Every row gives one point. The ring and each string are closed loops that go straight from each point to the next, and from the last back to the first. Before rounding, they use only three directions, however many columns there are. Count how often each string passes through the ring. Passing back the other way cancels.
In the rows, 128 means zero.

Ring:
[[ 54 119  89]
 [ 60  56  84]
 [102  47 104]
 [145  79 140]
 [168 140 162]
 [148 188 143]
 [ 89 175 105]]
String (31 x 3):
[[121 150 156]
 [146 209 165]
 [170 243 138]
 [159 199 111]
 [133 148 110]
 [131 129 161]
 [151 126 190]
 [198 116 191]
 [185  89 137]
 [144  85 106]
 [122  91 119]
 [115  87 148]
 [113  44 154]
 [109  90 146]
 [106  83  99]
 [104  50  74]
 [108  22  85]
 [119  34 135]
 [123  69 153]
 [116 105 132]
 [139  98 121]
 [185 108 133]
 [195 137 158]
 [175 157 140]
 [139 146 129]
 [133 144 159]
 [141 164 183]
 [153 219 143]
 [145 231 100]
 [126 184 103]
 [115 138 126]]
Times through: 2

Ring (10 x 4):
[[120  80 124  62]
 [121 123 116  81]
 [130 167 104 107]
 [144 203  92 133]
 [164 218  81 156]
 [174 192  81 152]
 [172 147  90 131]
 [165 110 100 109]
 [146  64 116  76]
 [131  54 124  61]]
String:
[[137 113 110  87]
 [111  73 126  33]
 [108  89 126  46]
 [121 119 120  93]
 [143 137 107 117]
 [135 150 103  95]
 [141 154 102 110]
 [137 199  93 114]
 [144 247  82 143]
 [155 235  83 165]
 [156 191  91 150]
 [154 173  92 121]
 [167 210  78 140]
 [184 235  67 170]
 [181 205  73 150]
 [186 186  77 158]
 [172 150  93 150]
 [157 135 100 120]
 [158 123 100 106]
 [163  83 102  81]
 [156  50 111  60]
 [149  46 119  76]
 [146  96 114 105]
 [142 103 111  92]
 [130  64 121  54]
 [130  86 116  61]]
Times through: 4
String:
[[143  61 115  55]
 [148  91 110  84]
 [149 103 109 102]
 [150  80 114  99]
 [143  12 126  44]
 [136  51 120  47]
 [140 103 111  86]
 [127  64 128  78]
 [119  78 127  70]
 [137 125 111 106]
 [137 137 109 109]
 [125 171 108 114]
 [139 171 103 127]
 [144 153 101 113]
 [135 213  90 114]
 [135 211  95 132]
 [137 177 102 128]
 [141 147 105 114]
 [123 139 110  78]
 [116 108 118  56]
 [111  69 127  33]
 [107  13 140  14]
 [137  78 120  87]
 [145 112 109 102]]
Times through: 1

Ring, 6 rows:
[[123 139 114  67  87 154 185 108]
 [151 117  87  66  99 124 120 100]
 [175  96 131 108 101  62  73 123]
 [166 102 179 152 107  45  83 140]
 [129 133 185 170 122  87 136 132]
 [111 148 154 113 100 141 193 120]]
String:
[[146 120 149 139 119  86 109 121]
 [166 103 197 142  87  44 105 152]
 [180  90 230 162  80   7  86 171]
 [159 108 183 188 134  40  68 135]
 [154 112 195 196 133  40  77 139]
 [157 109 248 175  82  28 126 174]
 [143 121 190 137  91  78 143 144]
 [129 133 224 154  85  81 175 157]
 [113 146 209 147  92 111 199 146]
 [124 138 182 109  77 117 195 140]
 [127 136 131 124 121 123 141 109]
 [109 151 115 112 125 157 171  97]
 [108 152 131  47  63 178 240 118]
 [123 140 136  43  54 157 221 125]
 [136 129 139  81  80 124 169 123]
 [126 137 103 122 138 134 125  93]
 [111 149  97  80 111 170 182  93]
 [111 150 131  55  69 170 228 117]
 [126 137 168  67  53 135 218 139]
 [130 133 143 113 104 119 154 118]
 [118 143 127 143 140 129 137 101]
 [105 153 179 167 128 122 174 123]
 [122 139 224 174 102  85 171 152]
 [141 123 205 156  97  71 141 148]
 [141 123 156 145 120  88 116 123]
 [140 124 143 161 141  87  95 112]]
Times through: 3

Ring, 8 rows:
[[ 70 100 124  77  77  79 116 157 146 145 111]
 [124  95 159  97  86  61 111 131 131 151 133]
 [159 113 172 117 103  69 116 111 115 151 146]
 [169 157 158 137 127 109 136  99  99 143 145]
 [152 177 133 134 138 137 149 102  97 139 136]
 [119 173 103 114 140 153 157 116 104 139 121]
 [ 75 147  86  86 120 142 150 142 124 140 106]
 [ 49 120  95  72  91 111 132 162 143 140 100]]
String:
[[ 88 138 128 102  93 101 126 144 131 137 116]
 [ 90 122 147 103  77  76 112 148 138 138 120]
 [195  53 205 104  91  18  97 100 119 169 164]
 [196  82 190 113 109  48 111  93 109 164 161]
 [116 140 136 110 106 104 130 128 120 141 126]
 [127 154 148 125 105 103 128 123 116 137 131]
 [216 153 189 154 134  92 130  76  87 148 165]
 [204 158 169 146 142 109 139  79  86 149 158]
 [153 149 141 122 129 116 140 105 103 146 138]
 [113 163 125 118 116 125 140 126 115 136 123]
 [110 199 113 132 129 154 152 123 107 127 119]
 [139 192 106 128 154 167 165 103  93 137 127]
 [150 154 109 109 153 147 160  99  95 150 132]
 [112 145 116 103 120 124 142 126 116 143 121]
 [ 71 170  88  99 119 151 152 143 122 132 104]
 [ 71 144  71  77 129 154 158 140 122 143 102]
 [ 83 120  88  73 120 129 147 138 126 150 109]
 [ 87 131 109  89 107 116 137 141 128 143 113]
 [ 55 149 103  92  92 120 133 158 138 132 102]
 [  7 106  85  55  68 100 123 187 162 137  86]
 [ 57  86 112  62  76  79 117 164 151 148 106]
 [110  98 132  85  99  84 123 133 129 152 125]
 [105 104 136  89  93  82 121 137 132 149 124]]
Times through: 5

Ring, 10 rows:
[[160 101 149  93 114 108 123 120 155 124 162 108 136  92]
 [171 118 129 126 146 105 139 144 141 120 132 115 105 105]
 [170 134 113 147 160 107 145 159 130 116 104 122  92 112]
 [153 160  86 162 163 117 138 177 109 107  55 137  93 116]
 [137 172  78 160 150 122 129 179 108 106  39 143 104 112]
 [120 180  80 155 128 122 124 175 123 117  45 143 113 103]
 [111 179  92 147 108 117 124 167 146 133  68 136 118  93]
 [111 162 116 125  87 110 123 148 173 147 112 124 128  82]
 [123 133 138  99  80 109 117 127 177 144 148 113 143  79]
 [145 104 152  83  94 109 116 114 165 130 168 107 149  84]]
String (26 x 14):
[[157  65 171  42  89 117  96  87 148 109 192 101 183  83]
 [156  90 162  77  98 106 118 107 168 129 185 101 148  85]
 [149 126 141 116 110 100 136 135 176 143 156 109 115  89]
 [146 107 155  88  93 105 122 116 176 138 175 104 141  83]
 [136  89 166  55  69 113 101  95 173 131 190 102 176  75]
 [122 111 163  71  57 105 111 105 198 152 191 102 161  68]
 [126 149 129 123  93 103 132 142 183 152 137 115 119  83]
 [130 152 117 131 109 109 130 150 161 138 113 122 117  91]
 [122 147 113 114 101 119 113 143 143 123  99 128 141  90]
 [100 176  94 131  92 122 112 158 145 130  69 138 137  88]
 [101 201  77 165 110 117 129 181 147 138  45 143 107  94]
 [120 186  86 164 125 113 136 178 145 134  61 137  98  99]
 [128 175  91 157 129 113 135 173 140 129  68 135 101 101]
 [118 192  71 169 135 121 130 186 121 119  30 146 102 106]
 [112 191  61 159 134 132 114 184  97 101   7 155 121 108]
 [117 169  80 136 124 131 108 166 104 101  38 146 136 103]
 [134 151 106 131 121 116 124 154 137 121  90 129 122  98]
 [106 179  85 139 107 125 113 166 129 120  51 143 132  95]
 [100 180  93 138  93 119 117 162 151 135  70 137 129  88]
 [127 145 113 117 107 118 116 145 142 122 101 127 136  92]
 [128 147 118 122 104 112 123 145 157 133 113 123 127  90]
 [127 153 128 130  96 101 136 146 185 155 136 115 112  84]
 [133 139 136 118  95 102 133 137 183 150 148 112 120  83]
 [140 139 126 123 112 106 131 143 163 137 129 117 118  91]
 [143 116 137  96 104 113 116 126 151 123 141 115 144  90]
 [147 103 145  83 102 114 111 117 149 119 153 112 152  89]]
Times through: 1
String, 25 rows:
[[127 130 146  99  78 103 124 124 189 152 164 108 137  77]
 [131  89 174  50  57 110 101  90 187 140 204  99 179  69]
 [144  86 171  58  74 108 108  95 179 135 200  99 167  76]
 [152  79 165  57  89 114 103  96 156 118 185 103 171  83]
 [149 111 136  96 112 114 116 126 143 117 138 115 142  93]
 [147 142 121 134 125 105 137 150 157 134 120 119 107  97]
 [162 130 131 134 134  99 146 147 162 136 139 112  97  99]
 [183 109 138 126 153 101 145 140 146 121 147 109  99 107]
 [169 117 123 122 148 112 131 144 125 108 117 120 115 108]
 [151 133 115 126 134 115 126 148 129 113 103 125 120 103]
 [161 154 105 164 157 103 153 171 142 128  95 124  78 110]
 [163 161  94 175 169 105 154 180 130 122  75 130  72 116]
 [161 166  79 177 179 114 146 186 104 105  44 139  78 122]
 [150 158  74 154 169 129 122 177  78  84  26 147 112 121]
 [140 154 101 142 134 115 129 161 130 118  80 131 112 104]
 [137 169  93 158 138 112 138 172 137 126  72 133  97 104]
 [121 191  66 169 142 124 127 187 109 111  20 149 104 109]
 [111 186  70 153 126 129 115 178 109 108  24 150 123 104]
 [123 160  97 132 116 122 117 158 129 117  72 135 130  98]
 [129 160 105 140 117 112 130 159 149 131  92 128 113  96]
 [108 186  98 153  99 108 134 168 170 151  85 131 106  88]
 [ 96 183 107 139  78 109 127 158 183 158 100 128 121  79]
 [104 157 121 112  73 113 114 140 174 146 118 123 143  78]
 [126 140 123 110  97 115 116 138 154 130 118 122 139  88]
 [133 150 122 132 109 105 134 149 169 143 123 119 112  90]]
Times through: 5
